Rows are points. Each copy is the shape, with its points in the same order, turned, moved and blurred by noise. Some copies are also mirrored. Which?

Shape:
[[-12  89]
 [ 32 -33]
 [-27 -19]
 [ 18 -30]
 [-26  33]
 [ 59 -50]
 [ 32  -3]
 [ 35 -33]]
Copy 1, 8 rows:
[[ -2 -89]
 [ 13  42]
 [-35  17]
 [  3  38]
 [-36 -32]
 [ 44  65]
 [ 29   7]
 [ 22  46]]
Copy 1 is: mirrored
Copy 2 (8 x 2):
[[  8 103]
 [ 24 -27]
 [-30   0]
 [ 11 -23]
 [-17  51]
 [ 45 -49]
 [ 31   4]
 [ 27 -27]]
Copy 2 is: only turned
Copy 3:
[[ 14  85]
 [-65 -14]
 [  1 -27]
 [-53 -21]
 [  8  30]
 [-99 -26]
 [-56  22]
 [-74 -19]]
Copy 3 is: mirrored

Shape (9 x 3):
[[ 40 -18  37]
 [-67  41 -29]
 [-39  23  51]
 [ 59  71  67]
 [ 48 -13  29]
 [ 48 -14 -17]
 [ -2  -3  -1]
 [ 11  23  79]
 [-10 -58 -38]]
Copy 1 (9 x 3):
[[ 33 -40  27]
 [-32  48 -61]
 [ -8  32  30]
 [109  32  17]
 [ 41 -47  20]
 [ 39 -59 -23]
 [ -1 -25 -14]
 [ 38  22  54]
 [-39 -53 -41]]
Copy 1 is: only turned
Copy 2, 9 rows:
[[ 14 -44   7]
 [-58  69 -20]
 [-45  23  42]
 [ 71  38  63]
 [ 19 -38  12]
 [ 16 -27 -36]
 [-23   3 -16]
 [ -4   1  71]
 [-51 -43 -65]]
Copy 2 is: only turned
Copy 3, 9 rows:
[[ 41  39  12]
 [-56 -61 -25]
 [-30 -22  45]
 [ 92 -44  47]
 [ 45  29   6]
 [ 37  30 -45]
 [  1  10 -15]
 [ 30   7  58]
 [-25  57 -57]]
Copy 3 is: mirrored

Shape, 8 rows:
[[  17  -55    2  -14]
 [   9  -24  -14    5]
 [ -28  -22   37   52]
 [-101  -61   18   -5]
 [  -7   15    8    8]
 [  13  113   15   -9]
 [  46  -67  -12   31]
 [  45   16   49   13]]
Copy 1, 8 rows:
[[ 20 -49  38  31]
 [ 12 -20  15  26]
 [-37  19  41  62]
 [-98 -51  41  18]
 [ -3  23  28   8]
 [ 25  98  30 -57]
 [ 43 -38  18  77]
 [ 36  34  69  27]]
Copy 1 is: only turned
Copy 2, 8 rows:
[[  30  -17   11  -57]
 [  11  -18   -6  -25]
 [  27   21   37   22]
 [  41   99   -2  -32]
 [ -23   -2    8   -3]
 [-121  -22    9   21]
 [  62  -55    7  -30]
 [ -30  -40   59  -13]]
Copy 2 is: mirrored
Copy 3, 8 rows:
[[ 40 -35  -1 -23]
 [ 29   3  -1 -12]
 [ -7  -6  59  24]
 [-71 -35  37 -45]
 [  4  12  -7  25]
 [ -4  49 -68 100]
 [ 80 -11  35 -24]
 [ 46 -18  -3  69]]
Copy 3 is: mirrored

Shape, 11 rows:
[[-52  -2  73  -6 -11 -19]
 [-21  54  -5 -69  40   3]
 [  1  53  16   0  29  41]
 [ 51  33   9 -74  60  50]
 [-28  -6  44  56 -55 -64]
 [-49  15 -32 -57 -64  -3]
 [-47  -2  67  31 -98  29]
 [ 15  39 -28   4  30  54]
 [ -9 -26 -19  49  28  17]
 [ 30   5  51 -26 -50  30]
 [ -5 -59 -32  -9 -24   7]]
Copy 1:
[[-34 -49  -6 -36  28 -87]
 [ 28  39 -49 -71  34 -25]
 [ 25 -29 -57 -39  -5  -7]
 [ 60  -2 -12 -99   3  33]
 [-45 -38  17  53   0 -95]
 [-61  68 -21 -49 -12 -58]
 [-89 -68 -13 -16 -55 -90]
 [  8  -3 -55 -24 -11  35]
 [-37 -31 -17  18  27  19]
 [-15 -28  18 -53 -59 -36]
 [-66  20  31  -9  14   7]]
Copy 1 is: mirrored
Copy 2, 11 rows:
[[-39  -3  56  64 -18  27]
 [-31  45  41 -68  10  12]
 [ 28  30  14 -18  24  24]
 [ 44  47  74 -80  23 -39]
 [-44   3 -19  93 -41  -2]
 [-49 -16 -12 -60 -65  27]
 [ 20 -42  -3  64 -73  65]
 [ 38  31 -12 -54  35  -2]
 [  4 -34 -38   4  53 -14]
 [ 36  -4  39   9 -57   3]
 [-19 -59 -23 -24 -17 -32]]
Copy 2 is: only turned
Copy 3:
[[ 41 -22 -40 -22  -6  26]
 [ -1  59 -22 -74  69  26]
 [ 21  77 -19   6  44  33]
 [ 21  71  50 -36 108  18]
 [  2 -21 -45  14 -61 -29]
 [-59  11 -18 -68  -6  55]
 [  5 -16  -8  15 -70  75]
 [-24  83  -8  15  69  25]
 [-28  13 -37  51  49   0]
 [  8  20  53  -6  -6  35]
 [-68 -25   5  12  35  15]]
Copy 3 is: mirrored
